Rows are points. Each copy is the shape, with its points in the same order, stretched, turned, moved and blurred by noise. Is it also mirrored, or only turned?

Shape:
[[ 0.55  0.16 -0.05]
 [-0.03  0.09 -0.22]
 [-0.25  0.11  0.18]
 [-0.23 -0.11  0.13]
 [-0.28  0.09 -0.16]
 [-0.37  0.55 -0.31]
 [-0.27 -0.05  1.23]
 [-0.29 -0.09 -0.21]]
Copy 1:
[[-0.06  0.20  0.53]
 [-0.12  0.20 -0.24]
 [ 0.20  0.06 -0.27]
 [ 0.08 -0.10 -0.22]
 [-0.11  0.19 -0.39]
 [-0.10  0.62 -0.58]
 [ 1.13 -0.47  0.19]
 [-0.26  0.07 -0.42]]
Copy 1 is: mirrored
Copy 2 (8 x 3):
[[-0.14  0.47  0.43]
 [ 0.19  0.14 -0.05]
 [ 0.09 -0.31  0.03]
 [ 0.01 -0.21 -0.11]
 [ 0.29 -0.05 -0.15]
 [ 0.71 -0.09  0.07]
 [-0.57 -1.03  0.45]
 [ 0.21 -0.02 -0.29]]
Copy 2 is: mirrored
Copy 3:
[[ 0.26  0.32  0.34]
 [-0.07 -0.09  0.19]
 [-0.28  0.08 -0.22]
 [-0.16 -0.05 -0.29]
 [-0.19 -0.20  0.03]
 [-0.49 -0.01  0.35]
 [-0.41  0.59 -1.07]
 [-0.16 -0.34 -0.05]]
Copy 3 is: mirrored

Shape, 8 rows:
[[-0.15  0.31  0.25  0.40]
 [ 0.24  0.22 -0.29 -0.45]
 [-0.20 -0.19 -0.71  0.17]
 [-0.01  0.00 -0.25  0.33]
 [ 0.21  0.35  0.00  0.15]
 [-0.66 -0.32 -0.07 -0.43]
 [-0.31 -0.54  0.22 -0.25]
 [-0.29 -0.60  0.00 -0.01]]
Copy 1, 8 rows:
[[-0.35  0.42  0.12 -0.06]
 [ 0.25 -0.30 -0.52  0.39]
 [-0.23 -0.67  0.32  0.58]
 [-0.08 -0.03  0.27  0.36]
 [-0.03  0.32 -0.12  0.32]
 [-0.30 -0.92 -0.12 -0.31]
 [ 0.19 -0.63  0.20 -0.38]
 [ 0.10 -0.64  0.45 -0.18]]
Copy 1 is: only turned
Copy 2:
[[ 0.17  0.34  0.17  0.33]
 [-0.31  0.11 -0.31 -0.47]
 [-0.66 -0.39 -0.56  0.23]
 [-0.08 -0.09 -0.30  0.30]
 [ 0.22  0.38 -0.21  0.06]
 [-0.84 -0.07  0.52 -0.23]
 [-0.33 -0.25  0.61 -0.29]
 [-0.33 -0.40  0.34 -0.03]]
Copy 2 is: only turned

Shape, 11 rows:
[[-0.18 -0.23 -0.50  0.14 -0.08  0.14]
 [ 0.15  0.37  0.47  0.36  0.23  0.17]
 [-0.26  0.31 -0.37  0.08 -0.04 -0.03]
 [ 0.71  0.41  0.43 -0.03 -0.08 -0.15]
 [-0.72 -0.11  0.51 -0.90  0.48 -0.54]
 [ 0.07 -0.05  0.21  0.11 -0.29  0.45]
 [-0.42 -0.33 -0.03 -0.76  0.61 -0.49]
 [-0.33 -0.07 -0.38  0.31 -0.11  0.44]
 [-0.08  0.03 -0.19  0.03 -0.05  0.23]
 [-0.28 -0.04  0.33 -0.39  0.03 -0.95]
 [ 0.29 -0.18  0.07  0.34  0.03 -0.38]]
Copy 1, 11 rows:
[[ 0.12  0.28 -0.47 -0.50 -0.37 -0.04]
 [ 0.23  0.32  0.09  0.12  0.59  0.32]
 [ 0.12  0.57 -0.24 -0.01 -0.27 -0.15]
 [ 0.29 -0.18  0.23  0.50  0.23  0.55]
 [-1.12 -0.04  0.53  0.12  0.31 -0.65]
 [-0.14  0.27 -0.19 -0.13  0.15  0.63]
 [-0.65 -0.22 -0.02 -0.10  0.04 -0.75]
 [ 0.06  0.60 -0.51 -0.49 -0.13  0.14]
 [-0.01  0.36 -0.33 -0.14 -0.13  0.15]
 [-0.39 -0.21  0.71 -0.05 -0.14 -0.40]
 [ 0.35 -0.11  0.08 -0.40  0.04  0.00]]
Copy 1 is: mirrored
Copy 2:
[[-0.47 -0.08 -0.37 -0.01 -0.28 -0.17]
 [ 0.24 -0.04  0.28  0.61  0.28  0.41]
 [-0.20  0.20 -0.46  0.33 -0.07 -0.21]
 [ 0.89  0.01  0.31  0.04  0.23  0.06]
 [-0.60  0.86  0.90 -0.02 -0.30 -0.09]
 [ 0.03 -0.25 -0.13  0.11 -0.32  0.35]
 [-0.76  0.66  0.48 -0.43 -0.02 -0.24]
 [-0.64 -0.14 -0.51  0.17 -0.30  0.04]
 [-0.25  0.07 -0.23  0.00 -0.15  0.04]
 [-0.06  0.46  0.72  0.03 -0.28 -0.52]
 [ 0.10 -0.33  0.32  0.13  0.14 -0.31]]
Copy 2 is: only turned
Copy 3:
[[-0.31 -0.05 -0.37  0.19  0.01 -0.15]
 [ 0.17  0.25  0.57  0.05 -0.12 -0.20]
 [ 0.22  0.09 -0.38  0.00 -0.18 -0.08]
 [ 0.57 -0.36  0.39 -0.10 -0.10 -0.43]
 [ 0.33 -0.30  0.23 -0.25 -0.43  1.28]
 [-0.39 -0.10  0.29 -0.09 -0.22 -0.28]
 [ 0.27 -0.39 -0.16  0.03  0.03  0.94]
 [-0.35  0.26 -0.29  0.14 -0.15 -0.18]
 [-0.12  0.00 -0.12 -0.03 -0.06 -0.10]
 [ 0.60 -0.43  0.03  0.15 -0.61  0.73]
 [ 0.27 -0.21  0.08  0.47 -0.14 -0.12]]
Copy 3 is: mirrored
Copy 4, 11 rows:
[[ 0.16 -0.31 -0.43  0.04  0.24 -0.19]
 [ 0.13  0.36  0.31  0.28 -0.36  0.17]
 [ 0.02  0.06 -0.43  0.14  0.20 -0.02]
 [ 0.04  0.64  0.23 -0.30 -0.64 -0.01]
 [-0.97  0.42  0.54 -0.48  0.30  0.33]
 [-0.06 -0.36 -0.04  0.04 -0.52  0.09]
 [-0.40  0.30  0.46 -0.62  0.49  0.24]
 [ 0.17 -0.46 -0.50  0.29  0.12  0.01]
 [ 0.08 -0.14 -0.20 -0.08 -0.11  0.13]
 [-0.69  0.65  0.31 -0.38  0.22 -0.42]
 [ 0.25  0.17  0.25 -0.13 -0.08 -0.40]]
Copy 4 is: only turned

Shape (12 x 8):
[[-0.50  0.31 -0.31  0.24  0.22 -0.04 -0.12  0.05]
 [-0.28  0.14 -0.05  0.56 -0.16 -0.42 -0.25 -0.28]
 [ 0.00  0.10 -0.30 -0.24  0.01  0.99 -0.23 -0.23]
 [ 0.17  0.64  0.43  0.33 -0.07 -0.34 -0.23  0.22]
 [-0.05  0.29 -0.57  0.18 -0.03  0.10  0.01 -0.23]
 [-0.22 -0.80 -0.22 -0.08 -0.67  0.55 -0.21  0.07]
 [ 0.17 -0.23 -0.14  0.12  0.25 -0.03  0.00 -0.04]
 [-0.19 -0.21  0.35 -0.33 -0.01 -0.23  0.60 -0.11]
 [-0.15  0.00 -0.03  0.13 -0.30  0.06 -0.26 -0.38]
 [-0.16 -0.01 -0.28 -0.06  0.28 -0.12 -0.04  0.08]
 [-0.54 -0.62  0.31  0.40  0.38  0.42  0.56 -0.34]
 [-0.74  0.03 -0.11  0.01  0.28 -0.47 -0.47 -0.07]]
Copy 1 (12 x 8):
[[-0.30 -0.01 -0.14  0.10  0.00  0.06 -0.42  0.60]
 [-0.45 -0.43 -0.24  0.45  0.06  0.06 -0.42  0.14]
 [ 0.32  0.30 -0.31 -0.95  0.73  0.25  0.19  0.15]
 [-0.26 -0.32 -0.53 -0.08 -0.62 -0.10 -1.01 -0.17]
 [-0.15  0.04 -0.61 -0.13  0.27 -0.11  0.05  0.49]
 [ 0.31 -0.01  0.58 -0.34  0.99 -0.32  0.63 -0.20]
 [ 0.18  0.07 -0.10  0.16 -0.05  0.12  0.13  0.12]
 [-0.24 -0.13  0.40 -0.23 -0.56  0.27  0.43 -0.11]
 [-0.11 -0.32 -0.16 -0.14  0.37  0.16 -0.03 -0.04]
 [ 0.13  0.01 -0.02  0.08 -0.13  0.07 -0.02  0.48]
 [-0.58  0.37  0.74  0.12  0.14  0.78  0.36 -0.22]
 [-0.07 -0.45  0.32  0.45 -0.09  0.35 -0.46  0.61]]
Copy 1 is: mirrored
Copy 2:
[[-0.39 -0.09  0.16  0.30  0.35  0.26 -0.35 -0.36]
 [-0.25  0.17 -0.07  0.25 -0.02 -0.17 -0.58 -0.50]
 [-0.67 -0.72 -0.25 -0.84  0.20  0.17  0.02 -0.21]
 [ 0.11 -0.32 -0.32  0.59 -0.21  0.05 -0.28 -0.03]
 [-0.61 -0.22  0.12  0.19 -0.03  0.11 -0.03 -0.31]
 [-0.02 -0.01  0.23 -1.26  0.30 -0.51 -0.33 -0.16]
 [-0.04  0.02 -0.05  0.19  0.04 -0.07  0.22 -0.35]
 [ 0.40  0.15  0.36 -0.14 -0.35  0.48 -0.02 -0.33]
 [-0.21  0.05 -0.13 -0.46  0.06 -0.08 -0.41 -0.45]
 [-0.13  0.07  0.18  0.29  0.27  0.21 -0.03 -0.17]
 [ 0.42 -0.31  0.20 -0.73  0.27  0.16 -0.14 -1.07]
 [-0.13  0.67  0.10  0.25  0.51  0.34 -0.67 -0.39]]
Copy 2 is: only turned
Copy 3 (12 x 8):
[[ 0.11 -0.04 -0.37  0.25  0.03 -0.02  0.13 -0.57]
 [-0.53 -0.08 -0.12  0.00  0.21 -0.02 -0.17 -0.46]
 [ 0.60 -0.05  0.43 -0.03 -0.81  0.14 -0.24 -0.25]
 [-0.26  0.64  0.16  0.43  0.44  0.45  0.02 -0.32]
 [-0.11  0.12 -0.20  0.08 -0.37 -0.25 -0.19 -0.49]
 [-0.11 -0.75  0.78 -0.01 -0.58 -0.07  0.18  0.07]
 [-0.12  0.04 -0.09  0.13 -0.30  0.00 -0.20  0.16]
 [ 0.11  0.01 -0.02 -0.44  0.26 -0.60  0.11  0.28]
 [-0.15 -0.15  0.37 -0.16 -0.11 -0.06 -0.33 -0.33]
 [ 0.10 -0.02 -0.19  0.26 -0.08 -0.23 -0.03 -0.10]
 [ 0.19 -0.66 -0.29 -0.83 -0.09  0.12  0.11  0.08]
 [ 0.00 -0.40 -0.35  0.37  0.44 -0.18 -0.22 -0.29]]
Copy 3 is: mirrored
Copy 4 (12 x 8):
[[-0.07  0.27 -0.09 -0.66  0.01  0.18 -0.09 -0.54]
 [-0.02  0.70  0.53 -0.24  0.00 -0.10 -0.34 -0.62]
 [-0.69 -0.23 -0.74  0.12  0.91  0.59 -0.21  0.00]
 [ 0.52  0.26  0.97 -0.13  0.04  0.63 -0.05 -0.12]
 [-0.05  0.04 -0.11 -0.26  0.48 -0.07 -0.65 -0.44]
 [-1.52  0.23 -0.43  0.47 -0.01  0.13 -0.54  0.13]
 [-0.16  0.10  0.09 -0.07  0.27 -0.40 -0.07  0.17]
 [ 0.15 -0.35 -0.22  0.61 -0.42 -0.17  0.07 -0.11]
 [-0.40  0.27  0.15  0.18  0.30  0.13 -0.40 -0.47]
 [-0.07 -0.04 -0.03 -0.45 -0.07 -0.23  0.00 -0.12]
 [-0.35  0.86 -0.94  0.43  0.09 -0.31  0.42 -0.03]
 [-0.22  0.21  0.22 -0.78 -0.31 -0.13  0.37 -0.77]]
Copy 4 is: only turned
